Every row gives one point. Each copy is the shape, with its points in the same order, stretched, turned, moved and blurred by noise. Is it also mirrored, or only turned?

Shape (7 x 2):
[[+0.53, +1.84],
[+1.52, +2.93],
[+0.97, -1.27],
[-1.49, -1.61],
[+1.15, +0.67],
[+0.34, -4.00],
[-0.77, -1.39]]
Copy 1, 7 rows:
[[-0.34, -2.18],
[-0.60, -3.29],
[+1.53, +0.81],
[+0.11, +1.32],
[+0.81, -1.22],
[+2.58, +2.78],
[+0.07, +1.18]]
Copy 1 is: mirrored
Copy 2, 7 rows:
[[-1.14, +0.71],
[-2.81, +1.36],
[+2.13, +0.73],
[+2.56, -1.91],
[+0.22, +0.98],
[+4.68, -0.76],
[+1.83, -1.38]]
Copy 2 is: only turned

Shape (5 x 2):
[[-1.89, -2.70],
[+2.83, +0.20],
[+0.68, -0.91],
[-1.77, +1.75],
[+0.24, -1.48]]
Copy 1, 5 rows:
[[-4.34, -0.37],
[+2.77, -1.49],
[-0.34, -0.84],
[-0.25, +2.11],
[-1.33, -0.83]]
Copy 1 is: only turned
Copy 2:
[[+3.76, +0.99],
[-1.68, -2.01],
[+0.94, -0.60],
[-0.54, +3.08],
[+1.60, -0.12]]
Copy 2 is: mirrored
Copy 3 (5 x 2):
[[-3.01, -0.52],
[+2.27, +1.83],
[+0.05, +0.68],
[+0.95, -3.01],
[-0.85, +0.52]]
Copy 3 is: mirrored

Shape:
[[+4.86, -1.29, -0.01],
[-1.57, +1.61, +0.80],
[-0.01, -0.78, +1.55],
[-2.77, +1.41, +0.18],
[+0.07, -0.60, -1.65],
[-0.26, +1.01, -0.11]]
Copy 1, 6 rows:
[[+1.14, +2.49, -4.75],
[-1.24, +0.60, +3.14],
[+1.22, +0.28, +0.65],
[-2.08, -0.68, +3.76],
[-2.04, -0.99, -1.15],
[-1.58, +0.63, +1.09]]
Copy 1 is: only turned
Copy 2, 6 rows:
[[+6.88, -2.34, -2.13],
[-0.27, +1.96, +1.38],
[+1.29, -1.67, +1.28],
[-1.93, +2.25, +1.08],
[+0.68, -0.03, -2.61],
[+1.03, +1.29, -0.18]]
Copy 2 is: only turned
Copy 3 (6 x 3):
[[+3.15, +1.86, +4.01],
[+1.11, -0.21, -1.04],
[+1.30, -1.30, +1.16],
[-0.04, -0.27, -1.30],
[-0.41, +1.31, +1.57],
[+0.99, +0.77, +0.19]]
Copy 3 is: mirrored
Copy 4:
[[-3.09, -3.56, -1.21],
[+0.09, +1.49, -0.78],
[-1.46, +0.49, +0.68],
[+0.89, +1.87, -0.60],
[+0.58, -1.34, +0.08],
[-0.27, -0.05, -1.37]]
Copy 4 is: mirrored

Shape, 7 rows:
[[+1.06, -2.24, -0.60, +0.23],
[+1.33, +0.51, -0.82, -2.84],
[-4.31, +4.99, +1.79, +1.09],
[-1.02, -2.24, -0.80, -0.18],
[-0.46, +1.05, -0.61, +1.06],
[-0.71, -3.28, +1.50, +0.49],
[+2.36, -1.04, +0.44, -1.03]]
Copy 1:
[[+0.28, +2.37, -1.65, +1.09],
[-2.18, +2.32, +1.05, +0.85],
[-0.54, -5.03, +1.54, -0.83],
[-0.86, +1.21, -2.23, +1.89],
[-0.33, -0.15, -0.62, -0.38],
[+1.06, +0.97, -2.19, +2.93],
[+0.07, +2.64, +0.34, +1.13]]
Copy 1 is: mirrored
Copy 2, 7 rows:
[[+1.08, -0.95, +0.50, +1.02],
[-0.15, +1.85, +0.79, -0.09],
[-4.00, +0.50, -4.11, -1.88],
[+0.86, -1.14, +0.14, -0.76],
[-0.78, +0.09, -1.91, +0.22],
[-0.13, -2.56, +1.09, +0.29],
[-0.28, +0.26, +1.10, +1.27]]
Copy 2 is: only turned
Copy 3:
[[+1.16, -2.31, +1.15, +0.24],
[+3.31, -1.15, -1.25, +0.81],
[-3.39, +5.75, -0.17, +1.44],
[-1.01, -3.02, +0.16, +0.10],
[+0.06, +0.86, +1.21, +1.67],
[-1.74, -3.84, +1.39, -1.94],
[+3.24, -1.40, +0.41, -0.34]]
Copy 3 is: only turned

Shape (9 x 4):
[[-1.01, +0.22, -3.54, +1.80],
[-2.79, -2.56, -0.62, -1.84],
[+0.29, -1.90, +1.17, -0.27],
[+3.06, +2.42, -0.43, +0.61],
[+3.06, +3.11, +3.28, -1.29],
[+0.13, -0.18, -0.83, +1.58],
[-0.06, -2.13, -0.85, +1.83],
[-0.43, -1.45, +3.45, +0.81],
[+1.85, -0.78, -1.61, +0.79]]
Copy 1 (9 x 4):
[[-3.50, -1.20, -0.76, +0.32],
[+0.10, +2.08, -0.11, +2.23],
[+1.85, -0.32, -0.86, +0.39],
[-0.55, -1.92, +0.01, -3.39],
[+3.04, -0.78, +2.06, -4.07],
[-0.79, -1.80, -0.33, -0.03],
[-0.29, -1.63, -1.48, +1.08],
[+3.62, -1.19, +0.80, +1.08],
[-1.07, -1.41, -1.91, -1.27]]
Copy 1 is: mirrored
Copy 2 (9 x 4):
[[+2.23, -1.05, +2.65, +2.40],
[-1.88, -3.61, +0.80, +1.20],
[-0.19, -2.44, -0.25, -0.96],
[+1.50, +2.70, +0.82, -0.26],
[-0.15, +3.78, -1.86, -1.30],
[+1.78, -1.24, +0.90, +0.55],
[+1.80, -3.47, +0.85, -0.34],
[+0.71, -2.75, -2.50, -0.89],
[+1.19, -0.62, +1.87, -0.33]]
Copy 2 is: mirrored
Copy 3:
[[+2.51, -0.18, +2.17, -0.88],
[+0.95, -3.01, -1.99, +1.54],
[-0.04, +0.33, -1.68, +2.51],
[+0.74, +4.11, -0.81, -1.03],
[-1.39, +4.31, -3.56, -0.96],
[+0.39, +1.12, +1.03, +0.36],
[+0.54, +0.28, +0.64, +2.18],
[-2.92, +0.53, -1.35, +1.99],
[+2.12, +1.48, +0.18, +1.24]]
Copy 3 is: mirrored

Shape, 9 rows:
[[+0.32, +0.21, -0.76, +0.31, +0.47, -0.68],
[-1.57, -2.35, -1.66, +1.49, +1.18, -0.79],
[-1.23, -1.85, +0.85, -3.07, +2.02, -0.12],
[+0.26, +1.98, +1.03, -1.67, -1.83, +4.94],
[+0.11, -1.79, -0.27, +2.90, -0.10, +2.57],
[+0.89, -1.61, -0.22, +0.17, +0.18, -2.15],
[-0.24, +2.46, +0.74, +2.82, -1.59, -0.52],
[+3.58, +2.40, +0.13, +0.66, +1.84, +0.14],
[-0.92, -2.38, +1.04, +0.40, +0.82, +2.92]]
Copy 1 (9 x 6):
[[-1.69, -0.48, +0.14, -0.45, -0.25, +0.50],
[-1.22, -1.87, +3.49, +1.15, -1.77, +0.47],
[+1.61, -2.32, +2.31, -2.46, -0.49, -1.67],
[+0.42, +1.20, +0.90, -3.35, +4.47, +5.36],
[+0.21, -0.80, +2.68, +1.93, +0.65, +5.04],
[-0.64, +0.00, -0.90, +0.01, -2.08, -0.38],
[-2.44, +3.14, -1.08, +1.70, +2.73, +1.89],
[-2.05, -1.79, -4.29, -0.65, +1.64, +0.96],
[+1.79, -1.30, +3.85, -0.04, +1.20, +3.34]]
Copy 1 is: only turned
Copy 2:
[[-0.21, +0.24, +0.05, +0.31, +0.56, +0.57],
[-0.89, -1.40, +0.38, +0.10, -0.01, +2.45],
[-1.44, -0.09, +1.82, -2.00, +2.35, +0.77],
[+1.05, +2.39, +4.14, +0.12, -1.89, -0.83],
[+1.43, -1.44, +1.15, +0.74, -1.64, +2.43],
[+0.02, -0.74, -0.03, +0.89, +2.16, +1.45],
[+0.92, -0.71, +0.68, +2.99, -0.83, -1.56],
[+2.16, +1.47, -1.26, +0.16, +0.20, +0.24],
[+0.61, -0.83, +2.69, -1.15, -0.69, +2.20]]
Copy 2 is: mirrored
Copy 3, 9 rows:
[[-0.50, -0.53, +0.16, -1.25, +0.51, -0.11],
[-0.22, +0.11, -2.42, -2.17, -2.02, -0.41],
[+1.53, +0.15, +1.71, -0.22, -4.07, +1.45],
[+0.16, -1.44, -0.82, +4.98, -0.32, +1.27],
[+1.64, -0.15, -4.06, +1.23, -0.17, -1.48],
[+0.12, +0.06, +0.80, -1.54, -0.26, -2.07],
[-2.84, +1.23, -1.15, +0.85, +4.23, -0.90],
[+2.03, -1.68, +2.11, -1.19, +4.44, +0.66],
[+2.56, +0.18, -2.37, +2.01, -2.80, +0.08]]
Copy 3 is: mirrored
